Each row is a point. The points of each table are mixes of a few directions, plus a little noise. How many directions does each table use, and how many do they share? Where both have some left over, give the other angles between the two spaces (their principal angles), to ten degrees, smallest first.
In the rows, 128 means zero.

First (5 x 2):
[129 97]
[131 70]
[124 185]
[126 166]
[129 118]
Second (7 x 2):
[133 35]
[126 163]
[127 146]
[127 144]
[128 126]
[125 173]
[129 109]
Directions: first 1, second 1, shared 1

First (7 x 3):
[144 120 144]
[147 168 175]
[102 84 69]
[161 134 173]
[112 97 90]
[131 126 130]
[100 169 117]
Second (7 x 3):
[130 132 125]
[141 167 108]
[121 109 138]
[143 171 105]
[120 109 138]
[144 173 106]
[97 40 175]
Directions: first 2, second 1, shared 0; angles 50

First (6 x 4):
[65 104 108 137]
[216 162 156 116]
[158 140 137 124]
[150 137 135 125]
[117 124 125 130]
[62 102 107 137]
Second (6 x 4):
[92 124 138 142]
[124 187 123 104]
[83 193 131 101]
[141 91 125 113]
[162 75 125 149]
[166 97 125 158]
Directions: first 1, second 3, shared 0; angles 30

First (6 x 6):
[124 143 87 118 152 133]
[99 132 115 127 78 148]
[152 103 122 164 172 85]
[120 160 198 120 125 154]
[120 165 170 134 151 144]
[152 65 76 104 91 104]
Second (7 x 6):
[155 138 153 70 145 146]
[87 122 76 167 87 121]
[161 126 127 97 171 122]
[153 136 150 77 146 143]
[153 120 125 120 167 113]
[110 125 120 156 109 125]
[76 128 140 210 70 120]
Directions: first 4, second 3, shared 3

First (7 x 9):
[93 151 85 106 99 135 146 143 103]
[95 150 124 107 108 126 149 140 127]
[177 108 159 150 118 135 144 91 100]
[135 113 190 134 171 113 107 131 188]
[141 61 204 132 206 147 105 125 151]
[121 162 37 127 88 125 125 138 97]
[137 151 98 137 108 115 123 129 132]
Second (10 x 9):
[148 146 125 102 130 147 74 161 122]
[158 128 103 151 145 147 96 89 73]
[96 141 159 156 147 79 153 99 191]
[164 134 120 120 145 130 56 171 160]
[141 62 80 143 116 122 162 162 149]
[104 159 184 135 116 112 173 75 124]
[147 161 174 108 117 134 102 132 132]
[65 123 104 120 118 140 188 106 77]
[117 134 144 145 132 113 147 95 130]
[136 93 83 101 113 152 125 189 118]
Directions: first 4, second 5, shared 3; angles 90

First (11 x 11):
[113 110 197 145 62 121 124 103 99 87 156]
[114 136 121 164 155 136 130 154 122 129 87]
[112 148 115 110 159 135 124 143 128 147 131]
[67 83 197 120 7 164 118 115 121 91 169]
[127 138 135 116 135 121 125 123 121 130 143]
[187 106 78 140 136 116 142 117 160 136 98]
[132 131 101 120 147 134 130 137 142 144 118]
[140 126 109 101 129 127 128 120 143 141 144]
[120 174 119 93 192 117 120 137 114 155 150]
[151 118 119 141 126 120 134 122 134 124 116]
[144 137 118 159 159 116 133 136 122 127 97]
Second (10 x 11):
[96 126 112 137 174 120 109 104 143 144 96]
[190 114 127 139 84 126 158 129 126 98 146]
[114 131 99 109 131 167 146 136 145 118 151]
[73 159 170 144 178 101 93 131 94 149 102]
[170 127 130 139 102 136 158 136 118 94 151]
[83 146 170 124 145 99 86 137 103 168 107]
[189 109 120 132 80 130 157 129 133 103 147]
[164 119 113 117 90 151 158 139 136 105 158]
[88 116 104 91 131 142 104 126 159 170 120]
[112 134 135 149 163 109 114 112 123 132 102]
Directions: first 4, second 4, shared 2; angles 50, 90

First (10 x 12):
[100 140 123 121 134 114 109 78 103 121 144 141]
[166 118 134 135 149 110 177 84 139 152 121 162]
[123 129 127 127 123 132 120 141 129 124 129 120]
[89 141 114 121 108 128 86 123 114 94 141 115]
[113 129 133 126 111 164 93 224 130 127 122 78]
[111 129 120 127 89 163 87 235 143 97 120 73]
[177 115 139 136 162 104 194 63 138 165 121 176]
[89 141 96 124 90 113 92 95 126 59 142 128]
[108 138 149 118 170 125 117 88 86 174 143 139]
[205 102 142 145 144 128 205 148 171 166 100 148]
Second (8 x 12):
[130 122 147 119 112 145 127 129 121 133 132 128]
[128 123 141 122 117 140 129 131 124 131 130 126]
[130 115 171 112 91 166 126 134 114 136 135 127]
[134 101 216 98 52 207 122 137 96 144 143 123]
[129 112 175 112 87 170 126 132 112 138 138 124]
[126 141 84 143 167 87 130 124 143 121 120 129]
[127 147 69 147 179 73 132 123 151 115 118 133]
[123 162 21 164 221 31 134 120 166 108 107 135]
Directions: first 3, second 1, shared 0; angles 70
